Each row of a before or after table is a point. The points were changed in one or more steps. Then noise was added and the rows were shuffled. The steps act on how far a point lies along the listed directions, d1 being the first. Name the steps. A step turns or swaps two directions, mirrors them in a line or flattens them onto one, adds a multiple of one to another, or multiplies one. Angles are multiples of 10 degrees, from the lower direction toward the higher: turns from -170 to 170, lines from 10 to 170 but not 90. Use the fewest steps. Two steps may share a direction if one is a turn and the other turns, adds or multiplies; they go together, in the order done. Otherwise the lowest direction goes first.

Directions:
(1): [-21  -9 -48]
(2): [-18  50  -1]
(3): [ 45  16 -22]
Before:
[[-49  22  27]
 [-38   0  22]
 [ 21 -57  17]
 [ 25   7   1]
 [-17 -11   5]
 [-14  40  11]
 [ 40   4  40]
 [-60  18  19]
 [ 16 -47   7]
 [-30   4 -20]
 [ 38  21 -35]
 [-29  41  48]
 [ 44  45  22]]
After (13 x 3):
[[-30  41 -33]
 [-33 -28  61]
 [ 26   7  23]
 [ 20 -32 -36]
 [-21  39 -28]
 [-51 -21 -13]
 [  6  11  63]
 [ -6  18  37]
 [ -5 -17 -21]
 [ -2  18  15]
 [ -6   2  59]
 [-26 -61  -8]
 [  0 -33  34]]
Steps: turn d2 and d3 by 140 degrees; turn d1 and d3 by 110 degrees

Directions:
(1): [  4 -11 -20  32  62 -13]
(2): [ 19  27  18  49 -24 -35]
(3): [ 23  19 -45  22 -14  45]
(4): [ 68  -8  14 -24  11  -3]
(5): [ -6  66   1 -26  24  -5]
(6): [  3  -5 -52 -21 -16 -46]
Before (8 x 6):
[[ -6  -2  -4  -7  29 -12]
 [ 18 -31 -40  -1 -18  -2]
 [ 31   5  20  -2  -6  21]
 [ 13  17 -20   7 -29  35]
 [-30  -5  13  19  10  11]
 [  2   4 -11 -32 -65  31]
 [-16 -33 -27 -12 -17  -5]
 [ -5  16  -2 -16 -36 -34]]
After (8 x 6):
[[  4 -64 -83  14 -32 -69]
 [-19 -63 -65 -14 -40 -50]
 [ -8 -12  42   4  13  69]
 [-35 -35   6  -7  25 -69]
 [ 12   0 -43 -61 -16 -78]
 [ -5 -14   8  15  48 -16]
 [ -5  29 -24  -9 -16   7]
 [  7   9  65  41  21  18]]
Steps: swap d1 and d3; swap d2 and d4; multiply d5 by 2; multiply d6 by 3

Directions:
(1): [ 27  31   3  10  15 -58  -5 -37 -41]
(2): [ 50 -27  42 -19 -15  27  22   6 -39]
(3): [  0   9 -42 -10 -53  27 -37 -21 -33]
(4): [ 42  30 -48 -29   3   5  45   5  23]
(5): [-41  10   3 -35  37  32  23 -43 -24]
Before:
[[  3   6 -13   2  21  28  32  20  22]
 [-23  31 -59  -5 -19   7 -13 -24 -27]
 [ 18 -28  50  23  10 -27  20  37  33]
 [-20 -14 -15 -20  11  42  14   6  25]
 [ 20 -21   9 -24  12   9  26  13   7]
 [-38  67 -24  35  78 -83  -1 -62  18]
 [-30   8  12   5  29   7  20   1   1]
 [-24 -26  18  19   9   0 -25  42  53]
 [ -2   3 -15 -19  19  22  24   9   4]
 [ -7  -9  14 -32 -11  53  -6   4 -12]]
After (10 x 9):
[[ 38   7 -13  36 -22 -49 -10  27  -4]
 [-10  -1 -11   1 -28  22 -29  31  30]
 [-19  17 -32   9   9  22  -1  -3   4]
 [-17  19 -21   4 -16  13 -12 -12 -27]
 [-23   7 -44   5 -10   3 -23   1  23]
 [-52  19  -5  -6  46  -6 -10 -20  20]
 [ -6   6 -33  -1  -8  13  -9   7  -2]
 [-50  -4  16 -27  33  37  32 -31  -4]
 [ 52  48  -5   3   6 -46 -11 -94 -95]
 [-17 -19 -14 -28   1  27  -1   4   7]]
Steps: turn d1 and d2 by 60 degrees; turn d3 and d5 by -110 degrees; multiply d4 by 0.4

Directions:
(1): [  0   9  13 -49   1  18 -67 -19 -35 -43   2  18]
(2): [ 25  13  17 -32 -43 -33 -29  39  12  47 -38   0]
(3): [ -9 -26  20 -41  15  21  19  52 -14  25  60  17]
Before (8 x 12):
[[-13 -13  20 -22  17  14   5  34 -21   1  62  16]
 [  2  27 -12  32 -18 -27  17  -3  27   7 -28 -14]
 [ -6  11 -23  -3  12  17 -38 -47 -38 -55   8  24]
 [  8   7  10  -9 -28 -18  -1  21   7  41 -14   9]
 [ 12 -16  12  40   7 -25  35  21  34  32  -6 -18]
 [ -5 -46  -1  -8  58  14  13  -3 -18   0  74   8]
 [ 13   2  16 -42 -21 -23 -22  34 -14  52  -1  16]
 [-29 -31  22 -74  46  46  -4  37 -46 -20  95  32]]
After, 8 rows:
[[-27 -13   5 -36  43  37 -14 -12 -40 -49  57  18]
 [  3  21  -5  13 -19 -26  17  16  26  20 -16  -9]
 [ 17 -14  15  32  -2 -33  27  31  36  43 -15 -19]
 [ -9   0  10  -2  12   7  -2   8 -14 -13  38   7]
 [ 15   6  13 -32 -25 -27 -25  21 -11  46 -14  12]
 [ -2 -38  -8   9  52   5   9 -25 -16 -10  52   2]
 [  8  10   9  -9 -31 -20  -4  19   9  42 -19   6]
 [-12   2 -25  -3  25  30 -28 -47 -42 -59  27  27]]
Steps: add -0.3 times d1 to d2; multiply d3 by 0.4

Directions:
(1): [-43  31 -16  18   4 -23   3  69 -18 -37  12  -2 -15  47]
(2): [ 18  21 -31  42 -47  -2  22 -31 -72 -10  -7 -22  -7 -12]
(3): [ -8  14 -24  30 -31  76  11   3  33  26 -12  35 -17  31]
(4): [-10 -16  25 -22  10  29 -40  -8 -44  37 -14 -47 -16  54]
Before, 13 rows:
[[ 18  32  -6  45 -40  24  25 -67 -24  11   4   4   4 -37]
 [ 19  14 -17  21 -41  10  36 -10  65 -35  -5  57  23 -55]
 [ 13   7 -20   9  -2 -56  23 -28  -3 -41   5  25  12 -71]
 [-44   4 -14 -15   7  13  -4  40  41  -5   8   9 -15  34]
 [  1 -15   4 -37  32 -14 -30   4   3   1  11 -22  23 -15]
 [-20  15 -19  14 -18  -8  -5  21 -27  -9  11 -22 -29  31]
 [-32  21  19   1  10  25 -27  60 -16 -10  -1  -4 -22  57]
 [ 19   6 -46  44 -21 -21  27 -20   6 -24  -4  32  12 -61]
 [-57 -11  28 -36  29  30 -26  30  17  19   5  15  -6  95]
 [-28 -11  25 -35  37   4 -44  37  -6  18  -5 -27   7  42]
 [-12  -2   4   9  29 -43  23  46  31 -28   2  15  15 -15]
 [  4 -10  26 -11  -3  -9   5  -7  20   4  -7   5   0  -4]
 [  5 -13  -3  15   4 -17  22   9  50  -5  18  41   9 -29]]
After, 13 rows:
[[ -5  16 -28  24 -32 -10   7   1 -29 -10   9 -17 -23   8]
 [ 23 -13  -8   7 -39  35  23 -83 -18  27  -8  22  13 -13]
 [ 14 -15  -2 -29  21 -15 -21 -13   0   1  10 -18  26 -34]
 [ 26  -9  -3  -4  -9   2  -4 -36 -20  16 -10 -11  24 -39]
 [-55  40  18  12  23   7  -5  48  30 -14  24  18  -8  45]
 [ 11 -25  10   6   2   4   2 -14  14  23   6  10   1  -7]
 [  5 -11  27 -11  -5  -7   4  -9  17   6  -7   2  -1  -3]
 [-25  -1   7 -19  30 -44 -16  13 -11 -26   3  -2  -3  -1]
 [-29   0 -15  12  19 -10 -16  37   4 -13  -2   7  -5  19]
 [ 24 -16   6  15  -1 -13  17 -25 -28   9 -19 -20  11 -28]
 [ -8   1  13  -7 -16  34  -8  11  37  -6 -14  15   5  16]
 [ 29  19  -7  32 -41  30   7 -26 -45  -1 -12   0  -7 -21]
 [ 12  -5 -29   6 -40  31  13 -50  -6  19 -10  -9  -8 -22]]
Steps: swap d1 and d2; multiply d4 by 0

Directions:
(1): [ 56  29 -29 -31  -7 -69 -17  44  16 -18  10 -10 -11   7 -45  36  36  10
   9  -4]
(2): [-30 -21 -41 -16 -37  30 -31   0  46  45  -2 -25   4   6 -14 -31  47  43
  23  39]
(3): [-34  33  -1  25  26 -18 -25 -30  -6  43   0  26  -4 -55  -7  34  54  -3
 -60   4]
(4): [  3  -1  74 -25  19  41  13   3  35 -42   4 -20 -18 -45 -55   3   5  31
 -13  19]
(5): [ -9 -39   3 -25  53   8 -51 -23 -39 -17 -20  -1 -17  69 -29  14  14 -16
 -18  37]
(6): [-11 -19 -18  37 -30  22   6  -4 -34  -2 -58 -17 -27 -18 -26  77 -11  25
  39 -15]
Before:
[[-40  -5  -7  23  -5   7 -12 -12 -12  21 -29 -11 -22 -61   9  46  25  24
  -15  -5]
 [-31  17 -17  44  -9 -28  29 -20 -28  20  18  45  27   5  95 -31 -33 -48
  -22 -35]
 [ -8  21 -38  -7 -49 -11  16  12  61   3  57  -4  41  -6  30 -82 -18  -1
   33   2]
 [-28 -13  13  27  -4  45  43 -19 -11  14 -23   4  13  -4  52 -37 -58   1
   14 -17]
 [-33 -25  27  16 -17  56  51   2 -12 -16 -10  -9   1 -18  50 -25 -46  12
   32   6]
 [ -1 -29  37 -37  14  29  31 -23 -10 -16  29   5   3  58  21 -58 -61  -4
   15  11]
 [ -6  56 -49  13 -29 -32  -8   7  35  58  12  -2   5 -75 -24  19  67  29
  -25   9]
 [-48  10  39   8  -3  12  42 -22  19   5  40  25  20 -37  68 -46 -47 -14
  -14 -34]
 [ 73  33 -16   9 -22 -54  38  32 -19   3  15  21  11   2  62  -7 -36 -58
    1 -59]
 [-29 -17   0 -18  12  25 -10 -25   5   0  13   2  -1  12  -9 -18  26   0
   -8   9]
 [  9  18  87 -13  10  22  28  14  15 -50 -14 -25 -13 -48 -12   5 -13  17
    3  -4]
 [-33   9   5  25 -21  30  12 -26  13  27  20  18   7 -40  55 -22   4 -16
  -17  -4]]
After, 12 rows:
[[ -2 -16  70 -47  61  55   3 -22  -4 -45  17 -14  -3  23 -31 -49 -20  -9
  -39  47]
 [-38  -5 -44 -22  31 -32 -74 -29   8  14  29   7  19  50 -18 -33  48 -24
  -30  51]
 [  3  30 -77  -8 -51 -57  -1   1   5  62  20   7   1  12   3   4  24  23
   26  -5]
 [-22  13  -7 -11   2 -20 -43   3  18  -1 -21  -5 -25 -33 -73  65  85  40
  -23  33]
 [ 38  29 -40 -18  11 -72 -22  22  -9   4 -18  -3 -11  13 -35  44  33  10
   -3  -9]
 [ 34  18 -42 -14   8 -77 -13  34 -38 -15  -1   7  -9  21  -1  45  32 -14
   12   5]
 [ 30  -3   3 -41   4 -20 -27  18  22 -31  17 -17 -23  10 -43  23  43   0
   -6  29]
 [ 21 -20 -23 -12 -23  -7  -5  23 -39 -21 -37 -29  -3  62  25   6 -24  -5
   60   0]
 [ 26  -7  56 -27  27 -10   9  19  -2 -64   2 -22 -18 -15  -4  10 -26  -2
   -9  -4]
 [-28 -30 -19  17  17  46 -57 -39 -38  57 -62  -9 -38 -16 -27  61  53   3
  -25  17]
 [ 12   8  -4 -20 -14  -8  13   4  39  -2  31   0   6  -2  -3 -22  13  -1
    9 -22]
 [  0 -14 -36 -47  -6 -47 -51  18  16 -17  -6 -18 -26  32 -56  48  47  35
   22  16]]
Steps: turn d1 and d5 by 170 degrees; mirror d2 and d6 in the line at 130 degrees; turn d3 and d4 by 110 degrees

Directions:
(1): [ -3  17 -12 -30 -29  -7 -15  21  45 -43 -21  52 -20 -57   7 -19 -35 -15
 -18   8  46 -49 -49   8  13  -5  -7   5 -49  58 -11 -29]
(2): [-35 -28  40 -45 -27  83 -40  -3  32  26  34   9  -2 -21  10  63 -28 -13
  24 -26   0   7 -10  15 -19  49  20 -23   9 -20  21 -14]
(3): [-27  28  42 -11 -38  -9  46   2  -9   5  17 -29 -14   8 -12 -41  14  38
  57  19   2  -9 -51 -30  -2 -19 -16 -77  27  10  28 -49]
Before:
[[  6  12 -17  -5  -4 -17   1   1  12 -24 -17   0  -9 -34   5  -6 -19 -26
  -24  -3  14 -19 -13   8  10 -12  13  28 -22  26 -12  16]
 [-26   8  38   6 -11  -4  52 -15 -29  41   3 -60   2  32  -9 -27  27  54
   65   8 -35  27 -29 -27 -14 -10  -4 -57  51 -26  35 -29]
 [ 26 -19 -28  40  43 -22  -3 -21 -30   7  -9  -5  -8  38 -14  12  13  -7
   -1   5 -23   9  49  16  -8  17  -2  20   8 -19 -22  32]
 [  9  16  -8  21  -4 -34  31  -5  -3 -24  -6   0 -10  12   1 -35  14  10
   -5  14  -7  -4   8   8   8 -34 -13   5  -2   6  -6   7]
 [ 14 -20   3  46  18   8   4 -18 -32  33  18 -27  23  44 -16  16  14   6
   -9   9 -27  32  56   0   7   5   3  33  39 -33 -11  35]
 [  3  -8   6  17  31  -5  31 -20 -48  36  -4 -24  13  52  -6  -3  36   5
   19  -6 -21  33  28 -18 -18  -6 -13   9  28 -42  -6  37]
 [ -6   5   7  13   7   8  35 -19 -33  22  17 -36   6  28 -13   6  20  18
    6   1 -14  22   8 -11  -5   3   8  -8  36 -19   9  -6]
 [ 29  -3  -3  32  31 -45  30 -37 -50  14   4 -56  11  48 -27 -29  36   0
   -5  15 -35  37  41   2   4 -25 -26  13  32 -34  14  32]
 [ -2  18 -11 -53 -60  -8 -16  37  76 -58 -50  85 -30 -95   4 -27 -46 -21
  -26   7  66 -77 -74   7   1 -10 -12  20 -74  86  -9 -55]
 [ -2 -15  -4   6  31  15  12  -5 -18  12  10 -32  12  44 -15  20  41   9
   10 -13 -32  44  13  -2  -4  -1   7  -8  51 -43   9  31]
 [-10  -9  31  22   4  -9  16  -5 -28  24  24 -56   4  64 -18 -16  43  24
   39  14 -38  21   5 -22  -8   7  -6 -47  55 -32  24   7]
 [  6 -25   3  31  14 -20  12 -12 -32  33  17 -46  16  48  -9   6  25  15
   15   5 -45  43  36 -12 -27  -1  19  -7  38 -39  25  22]
 [ 11 -30  -1  23  42  -1   5  -2 -24  18  14 -24   6  37  16  24   1   1
    7 -16 -40  44  21  25  -5  -1   0  25   3  -8  -3  21]]
After:
[[  6  -6 -15  15  34  -5  20  -2 -22   1   0 -29  12  44 -17   3  45  12
    3  -6 -28  38  11  -5   2 -12   2  -1  45 -33   3  32]
 [ -1   1  -8 -13  -5   5 -11  -2  17 -13  -7   0  -8 -35   7  15 -23 -31
  -19 -12  10 -13  -7  13   4   2  20  26 -17  15  -8  18]
 [ 21 -11   8  24  27 -25  22 -40 -46  23  13 -59  13  49 -24 -13  33  -1
    3   7 -38  43  43   4  -2 -13 -20   8  38 -44  20  30]
 [ 19 -28 -12  29  46 -12   7  -2 -25  13   8 -21   8  37  16  17   2  -2
   -2 -13 -38  41  25  25  -2  -7  -2  36  -4  -4  -9  26]
 [ -5   3  10   8 -11  -1  18  -9   3  -7  11  -5  -9  13   4  -8   9   9
    9   2 -14   5   9  11  -2 -15  -5  -7  10 -10   6   4]
 [ -8   2  29  27   2 -27  29  -3 -32  16  19 -58   1  65 -22 -35  47  31
   41  22 -35  15  -4 -29  -3  -5 -12 -53  54 -22  23   0]
 [  5  -6   4  19  32 -11  32 -19 -50  34  -5 -23  13  52  -7  -7  37   6
   18  -4 -21  31  27 -19 -16  -8 -15   9  26 -40  -7  38]
 [-18   2   9 -69 -67  31 -32  32  82 -39 -31  81 -28 -95   8   6 -54 -24
  -11  -7  58 -66 -70  13 -10  13  -2   8 -62  68   2 -57]
 [ -2  11   4  17   7  -4  42 -18 -36  16  13 -36   5  29 -15  -6  22  22
    6   6 -12  19   4 -15  -2  -4   4  -9  34 -14   8  -9]
 [ 11 -18  -5  37  16 -35  18 -10 -35  27  10 -44  14  49 -11  -8  28  17
   11  10 -42  39  34 -15 -23 -10  15  -4  34 -31  21  21]
 [ 26 -26 -29  38  46 -13 -11 -24 -27  10  -8  -3  -7  37 -12  23  10 -12
   -4   0 -25  13  56  20 -11  25   2  26   8 -25 -24  37]
 [ 21 -18  -7  52  23  -2   5 -16 -33  27  10 -24  24  43 -16  11  16   5
  -17  12 -25  30  60   1  11   0   1  42  33 -29 -16  39]
 [-26  21  40  10 -18 -22  70 -13 -35  34  -1 -66  -3  34 -14 -50  33  66
   73  19 -31  20 -43 -37 -10 -25 -12 -72  53 -16  37 -41]]
Steps: flatten d1 and d2 onto the line at 20 degrees; multiply d3 by 1.3
